Each wall is flat, endless, passes through zero and stands at right angles to its row. A trip goes straight from one point to another. List the walls that it crosses, first one first.

Walls:
(1): [26 43 71]
(2): [-25 -67  71]
(3): [23 17 -3]
(4): [-23   8 -35]
Trips:
[-3 17 36] to [-23 -83  35] => 3, 1
[-18 -66  34] to [ 62  30 121] => 1, 3
[-56 -41 -10] to [-26  39  75] => 1, 4
[  5 -39   6] to [ 52 -54  67] => 1, 3
[49 37 40] to [-54   3  58] => 2, 3
[20 25 17] to [-28  -5 -58] => 4, 1, 3
[-57  42  14] to [-39  20 -62] => 1
[ -7  -7 -15] to [-43  40  30] => 1, 2
[21 40  7] to [  7   9 -55] => 4, 1

Walls:
(1): [-68  -2 -11  25 -86  23  -4 -53  21  33   4 -10]
(2): [-29  63  -5  -6  44  25  86 -41  -1  61   6 -30]
(3): [-48  27   2 -53  51   1 -76  63  82  24  40  12]
(4): [ -6 -36 -66  55  18 -48 -29  -7 -64  -8  -8 -25]
(5): [ 15 -23 -57  19   4 -38  -2 -58   2  11 -33  40]
(6): [-43 -11 -15 -35  29  44  21  13   6  34 -49   9]
(7): [-64 -57 -17 -76  10 -45  51  36  21 -14  -7  16]
(8): [ -9   6  12 -33 -28 -27  21  34  96  48  28   2]
Trips:
[-18 -10  14  20 -43  80 -45 -34 -30  54  17 -53] to [ -2 -25  35  13  13  16 -13 -39   0  18 -24  47] => 4, 5, 2
[100  14   1 -12 -34  51  28  50  25 -40  83  29] to [ -12   15   10  -25  -84  -13  -16  -58   -5  -55    6 -102] => 3, 1, 8, 4
[ 14  18  20 -39  65 -12  -5  43 -18 -84 -63 -45] to [-22  91   8  46 -20 -11 -60 -18   4  38  96 -66] => 6, 7, 2, 1, 8

Walls:
(1): [-10  -2  39  25  37  75 -62  27   9  60  45 -35 -24 -28   8 -24 -37  13
  -7  25   1 -58   6   2 -74  -9  55 -31 -16   4  12 -11]
(2): [-43 -16  24  -9 -24   3  -5 -51 -13 -22 -19  20 -18  14 -27 -24  26 -39
 -42 -15   3  22 -59  39  27 -45 -22 -35  54  10 -33  33]
(3): [ -4 -33 -26  53   4  54 -12  65  17  35  36  22 -17  28   2 -13  40  23
  31  43  11  -1  60 -11 -37 -10  20  29  25 -25  65  67]
(4): [-39  14  88  -5   1 -27 -28  67  -6  32 -25  50 -18 -54 -65  45  40  16
  27 -22   8   1   2  11  19 -35 -38 -17 -22  49  21 -12]
(5): [-84   0  15 -37  13  59 -44   6  49  46  -2 -72 -64  -3 -17 -36  58   8
   6  34  -1  40  16 -27 -95   5  20 -22  38 -17  -1  -2]
(6): [-19  18 -29  50  29  18  39  -8  24 -29  15 -29  78 -12  21  25  21  24
  47  16 -33 -13  77   8  11 -51  33  13  60  49  28 -30]
Trips:
[ 21   3 -32 -34  33  24   5  20  20 -26   3  36  22 -61  22 -37  39   8
 -69  17  46  56  35 -27  16   3 -36   0   0 -20  65  -4] to [-31 -36 -16 -52   6  77 -59  -3 -41  35  43 -30  13  12  13  40  62  55
  36  16  -9   2 -19 -57   5  56   4  -3   9  25 -31  77] => 6, 1
[ -40   23   -7    5    4    8   43  -30   31  119    2   29   39  -50
  -26  -30  -65   32    8  -15  -36 -100  -91  -25   50  -59    6   -4
  -21  -37   20   30] to [ 40 -41  17  14 -19  19  24 -12  24 -22  23 -20 -29   4 -17  20 -58 -25
  36   1 -43 -26  72  29  41 -19 -32  10  24  -3   9  42] => 6, 3, 4, 2, 1
[ 19 -39 -22   7  -5  42  40 -34  25  19  25 -17 -63  25  37 -45  56  -9
 -14 -24  83   1   8  -6  37   8  31  -2   5 -32  61   1] to [ 27  42 -11 -19   7  39  41  39  31  49 -43 -17 -32 -12 -19 -44 -17 -27
  70 -49  21 -53  74  18  -9 -39  57  13  36 -31  33   6] => 2, 6, 4
[ 35  56  -2   4 -77  70 -37 -89 -35 -40 109 -48 -12 -30 -26 -36 -38  19
  -2   4 -23  16  49  51  33 -35  66   2 -61  44  10  38] to [  0  32 -58  39 -13  11 -11   7 -46  67  28 -15 -14 -16 -75 -94 -34   5
  -3   5 -30  -2  21 -87  20   1  47 -33 -34  -7 -12 -17] => 2, 3, 5, 6
[ 18  38  38 -42 -27  11 -23 -10  26 -40 -23 -14   8 -24  32 -53  28  20
 -17 -39 -54 -99  18  44  80 -32 -47 -47  21 -48 -47 -49] to [-13 -19 -46  24  49  32   8 -42 -69  13  61  -9  15  48   1 -36 -20 -28
 -33  44  17 -43  28  46 -35 -38  57  60  37 -38  25  27] => 4, 1, 3, 5
[ 58  -4 -11  14  22 -71 -33 -23  14 -34 -15 -10  13  -1 -39  57 -21 -29
  17  22   1  55  13 -15  -8 -23 -21 -17  26  -7 -16 -97] to [ 66  87  28  -1  60  61 -39  11 -53 -14 -12 -29  10 -22 -26 -37   2  28
  26  33  -9  22 -10 -13  36  50 -20 -42 -19 -56 -38  74] => 6, 4, 1, 5, 3

Walls:
(1): [ 33  -4  46  30  64 -43  32 -37  57 -13 -12 -40  -4 -12 -13  55  80  33
  35  13 -51  -5   8 -42  18 -50 -11   8  28  19  54  31  17 -94 -16 -36
   0 -22 -45  56 -48 -41  22  49  12 -59 -16  -5]
(2): [ 19 -66   5 -34  -9 -15 -21  26  -2  32  46 -11   8  73 -16 -28  75  60
 -14  56 -29 -24  19 -88  23   5  70   4 -13 -20 -77 -39  -7  17  61  12
  -6  36  29 -37 -27  15  10 -41 -55  -1  11 -39]
(3): [ 11  16  31 -26 -82 -44 -37 -17 -10   9  21  -6 -25 -14  -8  20  -4 -19
   5 -25  25 -27 -19   2 -22 -14 -15 -36   9  12  50  18  28 -25  -2  62
  54  27  15  43 -11  23  68   6 -10 -23  20   6]
(4): [-21  -4  48 -13  -9 -12  -1  -3  14 -91  53  42  27   2 -60  -6  25   6
 -21  27  40  42 -24  -4  60 -73 -13 -85 -26  69 -14  22  62 -48  15  25
 -37 -46   7   4  11 -70  13 -16 -37 -16 -18  16]
(5): [ -3 -46 -47  33  17  15 -20   0  42  47 -21  73  20  39   4 -22  28   0
 -52  39 -29 -84  49  38   2 -12  45 -20 -73  39  10 -33 -11  89  -6  21
  62  -2  12 -32   4 -15  58  10 -15  31 -36 -53]
(6): [ 22  -7  -1 -15  -2  36 -20  -2 -42  22  27  29   6  33  22  15  -8 -12
  25 -16   8  27  -8 -63  34 -39  23 -26 -46   7  49  16   4  40   2 -60
  20  94  14  64 -42 -42 -75 -39   5 -16  11 -79]
(7): [  39  -19   29   25   50   76   31  -36   -2  -87    7   14  -41  -23
  -41  -14    7   -4   26   10    5  -59   20   28  -31   28 -121  -37
  -42   13    5   22   17   18  -73   12  -21  -34   84  -28   43  -28
   24    8   -4  -27    8  -32]
(8): [ 20  49  10   5  43  -2  12 -17  42 -74 -12 -38  12 -34 -20  -1  -9  59
  -8  33  87  44 -25  29  68   2  18  -2  -5  50 -82   0  -7   0 -66 -36
 -56  23  78  38  64  -3 -10  19  -2 -34 -52 -42]
(9): [-13  24  22  11  61 -57  29  -5  44  54 -61  47  68 -60  96  -1 -11 -25
  16  18  48 -15  60 -20   3 -24 -19  21   3  16  40 -49 -20 -32  33  15
  30  -8  22  51 -54  23 -41 -29 -36 -30  14  -8]
Trips:
[ 54 -50   2 -18 -25 -70 -34 -16  10  31 -36 -54  38   3  -7   2  35  38
 -10  54  59 -44 -51  32 -24  79   0  74 -36  27 101 -19  -5 -97 -44   7
  28  58 -15 -22  58  21 -44 -16  10 -25   8  55] to [-31  42  76  23  -6  35 -34 -19  -5  -8  43 -17 -68  19 -32  52 -25 -49
 -61  38 -30 -53  -5  13 -41  15  51  37  -9   7   9  -4   1 -32 -21   2
  -8 -36  -9 -96   3 -47  -7  44  66   0  16   3] => 8, 9, 7, 5, 3
[-55   7 -38 -51 -11 -20 -33   7  25  14 -18  58   6 -43  -4 -16  43 -46
 -60   1 -25 -28 -18  79 -70  65  91 -79  35 -35 -11  26  66  -8 -14  14
  37 -28 -11 -60  -6  26  67  42  11 -42  58 -18] to [ 34 -25  -6   2   3 -59  38  20  28  12 -20  48  60 -54  28 -10  14  23
 -20  38  49  -9  19 -25  26   3 -11 -20  52  74  16  26  15  24 -97  24
  29 -19   4 -25  10 -55  12   3  -4  22  42 -12] => 4, 9, 7, 8, 1
[ -11   10  -13  -52  -56   14   -1  -28  -16  -34   24  -11   -6   -2
  -12   -7  -41   11   37    0  -28   30  -15   54  -33  -10   32  -43
    5  -32  -16   43   18   17   28   -7   14  -32  -35   68  -54  -23
  -28 -106    6  -22   28    6] to [ 14  31  28 -22   7  25 -39 -29 -12 -42 -20  -4 -16   0 -45 -58  35 -27
  53  12 -13  14   1  26  11 -32  32 -55 -16 -24 -12  -6  -4 -78  -6  41
  51 -33   2 -15  33 -37  19 -37 -74  40 -34  -5] => 7, 2, 6, 1, 8, 5

Walls:
(1): [-29 -54  24  20  11   8 -15   7  -4 -55  17 -19  -5  27   3 -10  -1  29
  27 -36 -43  -1 -19  35  -7  12  21   2  32 -90 -37   5  28  -3 -10  29
   3 -38  43  34   1 -19 -46 -37 -30  -8  42 -26]
(2): [-40 -15  23 -25  59 -14   3  22  41  34  24 -71 -41 -60  27 -30 -37  12
  -5 -19  87  74 -57 -35  31  -5  28 -28  38  78 -57 -34 -13   9  45  30
  -9 -38  18 -66 -76   1  33  35  58 -74 -36 -11]
(3): [ 23 -36 -45  14  11  25  49  70  72 -23  70  -8  20  78  -6 -19  17 -10
  -7  35  30 -13 -93 -54 -60  -7 -19  32 -48 -40 -29  15 -60  71  -8  -2
  59 -10 -51 -34 -16 -79  18 -72  -5 -35 -39  26]
(4): [ 60 -12  13  26  35  -1  -6  27  36 -96 -49  16  20 -24  -7  39 -30  41
   1 -65  24 -32 -36 -22   8 -34  17  -1  12 -11  14 -28   5   8   5  23
  14  -7   2 -16  24  30 -41  33 -47  17  28  35]
(5): [ 91  33  65   0   0 -27   8 -41   0  27  68 -31 -29 -61  34  -5 -14  -3
 -41  70  -9 -44 -71   2 -33  33  24 -66 -19   4 -16  22  60  42  10  42
 -31  23   2 -94   8  21   6 -26  36  11   6   9]
(6): [  84    9    0   24  -18   30  -34    5  -50    1   60   20   -4  -68
  -80 -103  -57  -22  -31    4   -8   23   19   25  -20  -40   17  -70
   40   59  -11   53  -33   33   17   -8    3   44   -2   39   -4   11
   -3   30  -31  -11    6  -13]
Trips:
[  2 -25  25 -60 -10  12 -32   0  15 -59 -17 -72 -34 -68  61  30  57  52
 -19 -25 -36 -40 -29  -3 -41  -6  26 -78  15   0 -47 -42 -27   2  48 -71
 -14  -9 -60  21  -7  76  18  49  -2 -21   6  26] to [ 38  44 -70  24  42   5 -24  88 -61 -56  -5  35  17   9  34 -78   5  -4
 -28 -53   1 -12 -42 -18 -22  48   9  71 -15  -3   4 -43  62  68 -42 -44
  35 -49   3  56  -5  79  -9  36  30   5 -29 -64] => 6, 5, 3, 2
[-33   3  -6  -5  59  16  15  52   4  16 -22  -1 -14  11 -61  23   3  25
 -21 -11 -20 -29  -1  -1  64  27   7  46 -10 -10 -22 -51   6  39 -27  -6
  36  11   2  30  45 -38 -52   2 -11  33  31 -60] to [ 20  -8  55 -16  31  14  -8   6  32  27  86 -53  -3 -11  -8   0   0  10
  50  25 -34  30  37 -35   6  -3 -36 -13 -29  -6  41 -13  40  20  89  -5
  21 -59  35 117  39  25 -65 -36  11  43   8  -7] => 3, 4, 6, 5
[ 19 -29 -17 -60 -10  13  34  -6 -53  81  -6 -45  29  -5 -83  43 -14  -9
 -24 -34  -8  27  51  54  26 -46 -24   2  15   6 -70  62 -20 -72   7  52
   8 -45  28 -39  14  17  15  -5 -48  47  20 -27] to [-61 -22  -2   9   7 -49 -29  42  21  -8 -50  29  23 -12  52 -11  13 -37
 -73  -7  28  22  16  51  -9 -11 -35 -18 -21   3   0  13   7 -48  15  11
 -23  17   1  30  -8 -34 -34  18 -97 -10  54  18] => 4, 6
[  3 -15 -12   9   1  25 -19  23 -26  -9  48  -9 -21  26   3 -28 -25 -55
 -37  -7 -36 -14  -2 -14  -6   8  29 -49 -10  54 -63 -21 -29 -50 -11 -49
 -61  82 -17 -54  40 -35 -10  19  36  16  -1 -22] to [ -78   -3   12  -33  -84    8 -103   11   -3  -19  -23   23   -8  -56
   44   10   65  -39   13  -20  -53  -11  -57   67   17  -54   10   22
   24  -27   12  -32  -65   42  -40   29    9  -47  -12  -13   53  -85
  -17   -7    6   45  -31   15] => 2, 1, 5, 6

Walls:
(1): [-40 -29 -25 -36   4   6 -22  -4 -29   3  24  11  24 -26 -56 -31  48  -5
   2  14 -26  -1 -35  15  38 -43   2 -98  41  25  -2 -29 -12 -38  49 -12
 -68  20  -8  28  18 -14 -26 -16  14  27 -11  23]
(2): [ -1  69  -9  29 -29  30 -59  40  10 -11  -3  11  17  55  21 -23 -20  31
 -37 -23  35  54  -1 -18  57   0  -3   4   6 -25  37  43  56 -21  17  12
 -19  38 -12   3   8  68  50  61   5 -48   4   0]
(3): [ 25  34 -40   4  12  -1 -45 -10  37 -50  -3  -5  43   0 -27 -32  -3  -2
 -25  -5  49 -19 -41  30  -9  36  -7  36 -46  -7 -10  14 -11  51 -26 -39
 -26 -49  -5  64 -20  10  32  39 -57 -39  27 -39]
(4): [-15  22  42  24 -43  -7  11  42  -9  15   9 -22  19 -42  -6 -12 -19  13
  17 -17  17  48  -1 -52 -34  21 -27  -8  -8 -28  19 -39 -10 -15  18 -16
  -8  59 -18 -38   8 -28 -35  54  39  48  36  21]
(5): [ 28  78  29 -14 -28   1 -13  -8  27  47  36   4  34  14 -28  31  40 -11
  -1  10  77  -3  23   7 -13 -12  14   1  23  21 -11 -10 -14  22 -50 -41
 -28  44  -5  54 -44 -17  29 -18 -41   3  -5   7]
(6): [-49 -39 -22  19  15 -43  -5  -6  35  -8 -31   0 -18 -68  13  27  46  37
 -16  44  24  43   3 -24 -21 -32 -23  21  -2   5 -29 -18   7  14  17  39
  45  80  -9  21  29 -96 -38 -20 -17 -12  58  -5]
(7): [-68  13  32   5  12 -31  12  36  49  -1  -8  14  38   7 -20 -15 -22 -78
  28   0  54   1 -56  -4   4  32 -28 -12  -7 -34 -28 -39  19  10  37 -48
  30  11 -19 -12 -61 -14 -51 -64  39  -3  46 -35]
(8): [-13 -30  16 -36  45   7  24  10 -21  20 -49  15  -4   6  -5 -69 -21 -33
  13  33  10  -3 -40 -29  34  10 -17  18  51   2  34 -48 -37 -11  11  42
  -9  38 -16 -33 -41 -28 -48 -61   9   5 -16  82]
(9): [ 14 -40  18  34 -53  36 -26  14  15 -10   9 -14  10  -1 -12 -36  34   5
  14 -61 -21   4 -26 -37 -19   1  -3 -49  11   9  32   3  -3  33 -15  -1
  -8   7  26  13 -11  35  38 -21   0   7   2  10]
Trips:
[-34  42  37   5 -29 -14  27  41 -43  68  43  42  26  40 -39  11  12  15
 -52   7  19 -33   6   8   1 -23  39   4 -21 -52 -10  45  33 -25  26  17
 -33  25 -19 -23   2 -40   3  40 -51 -32  11  28] to [ 27 -15  27  41 -36 -14 -34 -25 -49 -68  19  -2  37  -2 -60 -57 -11 -25
  28  -7   2  13  36  53   3 -30 -40 -36  19 -33  -5 -33  25  24  32  22
 -21  38  -1  42  -6   5 -24  57 -52  28 -10 -87] => 3, 9, 7
[ 17  17  -7 -18   8   4  -7 -45 -52  50  31 -26 -45 -22   8  21  15   9
  43  12  10  30  -1  51  -6  21   0 -10  -5 -12  35 -28  24  52 -19   2
 -24 -62   2  15  -3 -26  12 -16 -21  -5  14   5] to [ 15   9   0 -25 -34   9   0  27 -30  -2  -3   2  36 -66  12  90 -28   9
  -8 -12 -26 -69 -31  17   2  43  57 -21  34 -46 -48  29  16  31 -25  19
 -28 -30  35 -19   1  -5  10  12  -8   3 -42   8] => none
[  1  47  36  17   2  18 -67  26  -8 -14  23   9 -44  51  16  10  -9 -40
 -26  12   6 -55 -20 -17 -43  17 -10  36 -26 -22   5 -49 -18  -8   5  37
  14 -64  22 -17  -9 -40  58  45  27  57 -47  44] to [ 51   5  41  -6 -17   2 -26  -4   7  36  15  -6 -83  31 -80  38   7  -9
  12   3 -36  31  37 -12   4  18 -11   0  17  98 -23  -6  19 -55 -60  -1
  17   2 -30  -9  34  25  -4  10 -51   1 -13  12] => 5, 8, 3, 4, 2, 9
[ 36 -35  10  21  27 -16 -19  37 -14  44  10  20  29  -9 -33  34  42   4
  31   2  23  54 -18 -11  11   4  54  31  20 -16 -31  27  77  20  -9 -56
 -13   9  20 -56  18 -11 -67 -46   2 -96  18 -49] to [ 45   0 -10 -15 -55   3 -61  -6  27  22 -35  -8   9   2 -24  21  65  29
 -46  16  33  47   2 -17  24  10  16 -51 -62 -12  13  -7   6  43  10 -14
 -61 -45  11  36  40 -49 -38 -35   3  38  76  47] => 3, 1, 4, 9, 7

Walls:
(1): [ 10  14 -10 -39 -18 -48  47   9   4 -12   8  28  19 -32  29 -11  47 -50
 -37 -13 -30 -29 -23  24 -42  -7  28  35 -41  24  45  14 -35 -13  27  11
  27  27 -67   7  16  31  30 -46  33  -7   6   6]
(2): [  -1   24  -42  -42   23   -8   -6   33  -23  -25  -25   -4   20   68
   47  -31  -17   13   -7  -29    3    0   13   -3 -106   19   -8    6
  -28  -46    7  -29  -59   45  -30  -45    0  -37   17  -24    4  -46
  -27  -23   -2   49  -27   -2]
(3): [ -28    7  -16    1   38  -15  -43  -31  -47   14  -25  -83  -10  -21
   12  -55   28  -20    7   33   12   40  -26  -36   34   34 -105   -9
   35   28   38  -11  -24  -19  -20    4  -40  -28   59  -18   24   12
  121  -44    2   18   19  -33]
(4): [  63   23  -20    9  -84   -5  -12  -22  -37  -31  -44   15   56   48
   27   27   42  -23   13  -12  -44   62   -7  -81 -109  -38  -36  -10
  -39  -64  -13  -36   -2  -38  -79  -35  -17  -53   30   51  -18  -26
   37  -75  -34  -13   36   84]
(5): [ 22  14 -21   8  -1 -52 -11  22  -6 -57 -11  45 -24 -32 -56 -27  42 -16
  13  41 -64  23  -8 -56   7  -9  -6 -20  14  -1   0 -20 -52 -13 -68  -7
  12  28  72 -13   9 -24 -32  -6  66  44  11 109]
(6): [ -7  47  27  30  42 -15 -29  14 -24 -32  29  37 -38 -25 -30  48  -3 -94
 -16 -18 -71  19   2 -33  11  -2  25 -50 -39   7 -57 -59  23  -9 -10  45
  67 -23  27 -30 -34 -57 102 -45  69  32  23  -9]
(7): [-40  35  16   9  17  -3  23 -13  47 -16   5  22  40 -54  27   5  -6   7
 -24  13   7   4   6 -57  18  13  16  64  41 -16   5 -22  26  54  -8  13
  28  58  46   3  52  47  -7 -42 -52 -20  -6 -28]
(8): [ 12 -69 -62  38  21  58   7 -51  47   3  22  43  37  27 -39  53 -14  -5
   5 -41  20  32 -63 -39 -24   2   3  46 -17 -23  -7   2 -40  24  -5  32
 -29   5 -17   2  51   3 -23   0  12 -30   8  10]
(9): [ 23   0 -90 -29 -26 -65 -81  -7   3 -29 -32 -35  11  47 -66  13 -30 -47
 -10  90   8  63 116  -4  54 -38  -2 -40 -33  -3   4 -29 -46 -24  -7 -69
  73   9 -25  52 -14  30 -14  -8 -30   0  21  11]
Trips:
[  98 -102   37   -6  -54   24  -25   21  -42  -26 -103  -16   -8   21
  -63   41   32   55   -1   -9   -6  -68  -10  -32  -25  -14   44    3
   -1  -18   27  -23  -18    9  -53    5   53  -51   17   11   61    4
   18   34  -25  -27   21   19] to [-44  23  16   2 -15  58 -58 -18 -55 -95 -24 -42 -10   9 -24 -11 -47 -45
 -32 -92  -2  -4 -47 -62 -30  13  86  -2  54  55 -20   0   1  48   0  43
 -42 -22 -62  62   1 -19  51  27  37 -29  44  -9] => 9, 6, 5, 2, 3, 1
[-64 -13 -29 -43  15 -41  24  11 -10 -12   1 -57  29  61   1  17   6   4
 -33  11  10 -35  42 -10  54   9  21 -15  29  18  23  -4 -79 -60 -18  -3
   9  24  38  42  -3 -12 -72  41  61 -23  97   9] to [-60 -39   7  49  54  19  23 -77 -47 -57  10 -31 -20 -35  -1 -25   6 -34
  -8  34   4  20  30  21 -83  48 -15 -28   4   6  45  13  46 -20  -6  13
   2 -38 -35  -6 -19  46  37 -39 -30 -40  21  18] => 3, 1, 2, 5, 4, 6, 9, 7
[-68  73 -20 -50  -1 -41  32   8   4 -26 -43   2  56  67  49  12  40  22
 -32  33  15 -14  67 -14  18   5   3  11 -46  38  30  -1 -31 -21  47 -15
 -34  34   3 -25  27  77  27 -11  30 -40  36 -28] to [ -1  38  48 -24  59  12 -16  -5 -18   2  29 -36  -1  23  52 -19  32 -27
 -16  -3 -50   3  47   4 -61  16 -10  62  23  -4  59  -2  40  74   2 -63
   4  -9  42  -5  -3 -25 -55   6  44 -13  -5  -1] => 9, 4, 5
[-51 -10  30 -66  -8 -15  18  82  -5 -18  42  32 -17  42  17 -16  -5  -4
   2 -29  14   9 -42  42  30  61  13 -18   3   7  21  18  54  -8   0  83
 -42 -14  49  46 -22   6 -27   8 -29   6 -13  43] to [  18  -23  -19    5   45  -17   58   49  -22   -2 -104  -81   14  -16
   -7   48   -9   19    9  -21   45   10   10   55  -15   10    3   71
   13   48  -46   81   25   -3  -22  -85   10  -23  -20  -30   19  -24
  -24   11  -24   -9   57  -31] => 2, 9
[-29 -11 -32 -15  26  13 -16  74 -41 -41 -24  22   3 -33  11 -28   5 -26
  37  13  46  -1 -17  33  34 -20 -36 -13 -17 -33  19  -8  39 100 -38 -52
  36  10  13  55 -16 -17  58   5  23 -33  25   2] to [-18 -19  30   4 -21  -3 -19 -16 -73  73  17  28 -21 -19 -60 -23   3  -4
   4 -31  37 -32  19 -33 -44  31  -7  22  61  -6  26   8 -44  22 -45  21
 -40 -31 -10   4 -67  -9   5   8 -25 -24  27  26] => 7, 9, 6, 8
